Each row is a point. The points of each table are mixes of a few directions, plus a little noise. Count the directions of each table, and those that both share. Where both have some left over, give the other angles between the two spaces (their principal angles), to ten degrees, smallest first.

First, 4 rows:
[[-21  27]
 [-33  44]
 [ 31 -42]
 [ 22 -30]]
Second:
[[-28  38]
 [-31  41]
 [ -8  11]
 [ -3   4]
 [ 25 -34]
 [ 45 -60]]
Directions: first 1, second 1, shared 1

First:
[[-22 -20   3]
 [ 17  15  -3]
 [ 25  23  -4]
 [-58 -53   9]
 [ 39  36  -7]]
Second, 4 rows:
[[  7 -40  27]
 [-41  60 -32]
 [ 21 -10   1]
 [ 13 -10   4]]
Directions: first 1, second 2, shared 0; angles 30

First:
[[ -7  40 -21  20 -10  13]
 [  5 -38  19 -18   8 -12]
 [  8 -56  28 -28  13 -17]
 [ -2  10  -6   5  -3   4]
 [  5 -38  19 -19   8 -13]
 [ -6  50 -25  23 -12  15]
 [ -4  30 -15  15  -7  10]]
Second (8 x 6):
[[  0  -2   7   6   9  -6]
 [  1   7 -27 -23 -33  23]
 [  0   0  -1  -1  -2   1]
 [  0   0   0   0   0   0]
 [ -1  -6  24  20  29 -21]
 [ -2 -10  38  32  47 -33]
 [  0  -2   8   7  10  -7]
 [  2  12 -49 -41 -60  42]]
Directions: first 1, second 1, shared 0; angles 70

First:
[[-11  32  -1  26  26 -14   2  11]
 [-23  26  20   9  10 -13  -9   8]
 [ 12 -10 -10   0  -2   6   3  -1]
 [ 25 -12 -26 -10   1   1  21 -18]
 [ -1  21  -8  41  27  -1  -4  27]
 [ 36 -19 -38  -3   5   7  24 -15]
 [-12 -30  28 -54 -43   5 -10 -25]
 [ -5   6   3  35  13  10 -16  34]
 [ -7  -1   8   1  -4   3  -8   5]
 [-13 -14  24 -47 -31  -5  -3 -27]]
Second (10 x 8):
[[ 21  14  30  -2  14 -50 -29   1]
 [ -4 -14  22  -7 -53  10  24  11]
 [  3   7 -40  11 -15   5  17  -5]
 [ -5   4 -16  -6  21  11  -8  -4]
 [ -7 -31 -15   7   7  41  -7   3]
 [ -4  10  25   9  38 -20  -7  -5]
 [  6  -4 -19 -15 -36  11   3   4]
 [-17   3  -3 -21  -4  23  10   0]
 [-10 -10 -17  -1  -6  29  11   0]
 [ 17  20  32  24  34 -60 -14  -5]]
Directions: first 3, second 5, shared 1; angles 30, 60

First (11 x 11):
[[ -2 -19   3  29  27  54  -2  22  -9 -29   2]
 [ -9   6 -11   1  -5  19 -11  21 -12   7  -9]
 [  9 -11  12   8  13  -2   9 -13   9 -15   9]
 [-11 -10  -7  24  17  60 -11  36 -18 -17  -6]
 [ -4  19 -10 -23 -25 -33  -5  -5   0  28  -7]
 [  2   4   0  -7  -6 -14   2  -7   3   6   0]
 [  9   4   7 -14  -9 -40   9 -27  13   8   6]
 [ -7   9 -10  -6 -10   3  -8  11  -8  12  -7]
 [  8 -11  11   8  14  -1   9 -13   8 -15   9]
 [  5  -1   5  -3   0 -15   6 -13   7  -1   5]
 [  2  10  -1 -16 -15 -30   1 -12   5  16  -1]]
Second:
[[  1 -20 -20  -1   0  -4   6  -6  15 -30  -8]
 [ 11  -7 -13  11  13  -8  21  -9   1  -5 -11]
 [ -1   9   7 -14 -21  19   5 -35 -27  10 -10]
 [-18  -1  -2  -7 -42  23   3 -24 -43  22 -15]
 [-11   9  21  -4  -6  10 -13  17   3  22  11]
 [ -1   1  50  -7   8   3 -21   8  10  13   9]
 [ 10   2   2   6  11 -20 -12   4 -12 -10   4]
 [-10  -2 -34  17   6  -2  18  29  19   9   3]
 [  5  -6  -5   3   8  -9  -1   3   9 -14   1]
 [ 13  15  -4  -4  23 -13  -7  10  24 -16  16]]
Directions: first 2, second 6, shared 0; angles 30, 70

First (10 x 12):
[[-25   8  -1 -13 -20  -5  12  24  28  12  12  14]
 [ 15  -5   7  13  18   4  -7  -2 -23  -5   1 -19]
 [-36   9  -6 -27 -31  10  18  26  60   4   0  29]
 [  6 -11  14   8  14  17  -8  12   1 -11  -2 -24]
 [ 11 -21  22  14   3 -39 -30  -7   8  10  -5 -12]
 [-27  40 -44 -29 -35  -3  43 -10  -4  17  12  58]
 [ 45  -8 -14  12  34  22 -20 -51 -40 -30 -35 -12]
 [-21   2  20   8  -3  -4  14  47  -5  16  36 -20]
 [ 21   1  -5  11  17  -2  -3 -20 -44  -3  -1 -10]
 [  8 -12   4  -1   2  -3 -17 -12  17  -8 -18   0]]
Second, 8 rows:
[[ 11 -39   5   7  -2  -3 -33  -7  29 -19 -28   0]
 [ 10 -24  23   7   3 -24 -32  -4  32  -1 -16 -11]
 [ -4  16  17  -2   4 -18   4   4   2  19  13  -9]
 [-15  36 -40 -11  -3  41  51   4 -50  -3  24  19]
 [  3   6  47   4   7 -50 -21   4  30  30   6 -26]
 [-14  35 -39 -10  -5  40  49   4 -49  -3  24  18]
 [  6 -24  -1   5  -2   2 -19  -5  14 -14 -18   4]
 [  1  -5 -13   1  -4  13   2  -2  -5 -10  -4   8]]
Directions: first 4, second 2, shared 1; angles 40

First:
[[ 17   2  12  34   6   8   1 -10  -9  -9   3  37 -16 -10 -11  -4  -3 -11]
 [-32  -8 -28  -1  13  32 -19  29  15  18 -35  -1 -16  -3 -38  34  -3  20]
 [ -2  -1   4  28  -2   9  14  -3  14  -7  -5   5  12   8 -19 -10   3  -9]
 [ 20 -16  14  19  -1   1  29 -10   2  33  -3   2   4  -2 -22 -18   2 -19]
 [-33  -2   0 -37  -4 -15  -8  -7  -5 -11   4 -30  11  15  31   8   2  15]
 [-41   4   0 -21   4 -19 -15 -11 -15 -26  16 -22  20 -22  16  17   4   7]
 [ 24  13   4 -20  -6 -20  -8  -3 -13 -13  22   0  -3  -4  34  -8  -2   0]
 [ 40   4   5   1  -1  -2   0   1  -9  12   6  21 -22  -4   9  -9  -5  -5]
 [ -9  11 -15 -10   0  -2 -13  14   5 -14   5 -14  12 -14  -1   9   1   5]
 [ 17  -7   5   7  -8   9  18   0  14  16 -13   1  -4  35   0 -18   0  -3]]
Second (11 x 18):
[[-13   2 -10 -15  -2   7 -11   4   8  -6 -12 -18  -9  22   9   9   1  15]
 [-16   7 -23 -21   0  18 -30  -7  18 -19 -33 -60 -25  41  16  13   5  23]
 [ -2  -1  -1  -2   0   0   0   2   0   0   0   3   1   0   1   0  -1   1]
 [  6  -1   6   7   0  -4   6  -2  -2   3   7  10   5 -12  -5  -4   0  -7]
 [  5   1   1   5   0   1  -1  -5   0  -3  -2  -6  -4  -3  -2  -1   2  -3]
 [ 16  -1  13  19   1 -10  17  -3 -11   8  19  28  13 -29 -14 -10  -1 -20]
 [  9  -5  17  13   0 -14  23   8 -14  14  24  48  22 -29 -10  -9  -4 -17]
 [ 47  10  -1  47   6   9 -10 -48   1 -20  -5 -60 -25 -31 -25 -16  14 -30]
 [-29  -6  -1 -28  -4  -5   4  28   1  10   2  32  13  22  16  10  -8  19]
 [-24  -6   0 -24  -3  -4   2  23   1   8   1  26  11  18  12  10  -7  16]
 [ -1   0  -1  -2   0   0   0   0   0   0   0  -1   0   2   2   1  -1   1]]
Directions: first 6, second 2, shared 1; angles 80

First, 9 rows:
[[  5  -9   3   6 -10  -3  16  -1   0  29 -12  15   6  16 -12  -1   5   8
    3 -21]
 [  5  29 -29 -35   6  39 -39 -34  19 -55  37 -38  14 -52 -13   8  20  55
    1  30]
 [ -8   0   8   7   7  -9  -2  11  -6  -8  -2  -2 -10   4  16  -3 -11 -25
   -2  11]
 [ 25 -31   2 -13 -14 -19  13  -2  -2  10  -6  23   6 -12 -13  27  -3 -20
  -16 -60]
 [ -8  -1   8  10   5  -9   3  12  -6   2  -6   2  -8  11  12  -6  -9 -20
    1   9]
 [ -8  -2   9  12   4 -10   5  13  -6   5  -8   4  -9  14  12  -7  -9 -20
    0   8]
 [  0  -9   7   7  -1 -12   8   9  -5   8  -8   9  -4   8   5   1  -7 -19
   -3  -9]
 [ -7   8   0  10  -2   8   6  -1   2  19  -6   1   3  18  -5 -14   7  19
   10  12]
 [ -4  14  -8  -4   4  15 -10  -8   5 -11   9 -13   3  -7  -2  -6   7  20
    5  20]]
Second:
[[ 25   4   9 -16   2   6 -10  -5  11  16 -16 -12   4   8   8  -2  10 -11
   17  19]
 [ 13   0 -34  34  22   3   0   0  -3  -4 -13 -11 -34 -25  36 -10  10   6
   39  -8]
 [  8 -30   8   5 -33  -8  -8  -2   7  10   0  -7   1  -4 -32   2 -11   1
  -11  -6]
 [ -9 -10  17 -10  -8  -6   9 -10   1  -4  17  18   1  -4 -19  10  -2  -2
  -31 -38]
 [-33  52  15  -3  39   7  32   2 -15 -26  19  35  13   3  12   0   7   5
  -33 -13]
 [  4  19 -13  22  21   5   7   2  -6  -5  -9   1  -9 -13  23 -11   6   6
   14   6]
 [  1 -18  -8  -6 -20   3  -2   6  15   0  -8 -17  -5  15 -24   0  -2  -6
   17  15]
 [  0  -5  20 -33  -4   5  14  -8  21  -2   4   6   0  19 -25  10  10 -18
   -4 -19]
 [-14 -22 -22   1 -10  -8 -17   8 -14  -2   9  -9  -3   4   9   7 -12   8
    8   5]
 [  6   9  10   7  -8  -6 -24   8 -19  16  -5  -4  30  -2  10  -8 -14  10
  -16  40]]
Directions: first 3, second 6, shared 0; angles 30, 70, 90

First, 11 rows:
[[ -4  28 -16  16  -8  10  -1   5 -29   4 -14 -15  -6  -1  -4 -36  23  -6
    0  -7  -5   7  10 -19]
 [ 24   8 -16 -15  -8 -21  19  35  15  14 -18 -12  30  14  -2   9  16  -4
   30 -22 -21   8  -1   0]
 [ 14  -8   2 -29  -7 -17  -3  15 -17  -3   5 -19   7  -3   7  30  11  -7
   -3 -18   6   4 -16  32]
 [  9  -9  -8   9  10  -4  -1   0  -5  16   6  -2   6   6  -4  -7   8   3
  -10   0   1  12   8 -15]
 [-12  58  -4   4 -24   2  10  14   3  -2 -25  -2  -1  -2   4 -17  21   6
   19 -16 -16 -12  -2   2]
 [-28 -28  41 -14   0  -6 -12 -35  18 -28  27  30 -17 -19  17  60 -36   8
  -30  -3  18 -30 -34  46]
 [-15 -41  16   1  15  23 -27 -35 -28 -25  25  -1 -33 -16   1  -1 -28 -12
  -30  31  30  -1   0   9]
 [ 15   9   5 -18   3 -17 -12   4 -19  21  21 -13   3  -2   7  23  29  19
  -27  -7  18  13  -6  25]
 [-24 -51  -1  44  20  16   4 -35  11 -12   2  31  -7   1  -8 -20 -45 -18
  -14   8  -9  -7   9 -46]
 [  1  45 -19  10 -12  26   7  18   3  -3 -31 -13  -7   5 -12 -57  11  -5
   43  22 -15   3  25 -26]
 [ 18 -10  -1  -7  11 -12  13  12  50  19   1  15  23  15  -5  16  -9  15
   21  12  -8   3   7  -8]]
Second, 9 rows:
[[-30  17  25   0 -12   6  -1 -18  23 -23   0  25 -16 -13  11  21 -19  11
   -2  -1   2 -30 -18  23]
 [ 31 -27 -31   5  13  -7   0  19 -38  22  -1 -30  17  14 -11 -25  21 -19
   -3  -6  -2  34  18 -28]
 [-34  24  31  -2 -14   6  -1 -21  30 -25   1  30 -18 -14  12  24 -22  15
    0   1   2 -35 -20  27]
 [ 12  -8 -10   1   5  -3   0   7 -11   8   0 -10   6   5  -5  -8   8  -5
    0   0  -1  12   7 -10]
 [ 35  13 -12 -16  12  -2   3  26  30  30   1  -9  18  17  -9 -10  16  21
   27  30   2  20  23  -7]
 [ 46 -21 -36  -3  18  -8   2  30 -25  35  -1 -35  24  21 -15 -29  28 -10
    8   7  -2  43  28 -31]
 [-32  17  27   0 -13   6  -1 -21  21 -24   1  27 -18 -15  11  21 -21   9
   -5  -3   0 -32 -19  24]
 [-39  13  28   4 -15   6  -3 -26  15 -30   0  27 -20 -18  13  23 -23   5
  -10  -9   0 -35 -24  24]
 [ 13 -30 -24  11   7  -5  -1   5 -48   7  -2 -24   8   5  -7 -18  13 -26
  -16 -19  -2  22   6 -23]]
Directions: first 6, second 2, shared 2
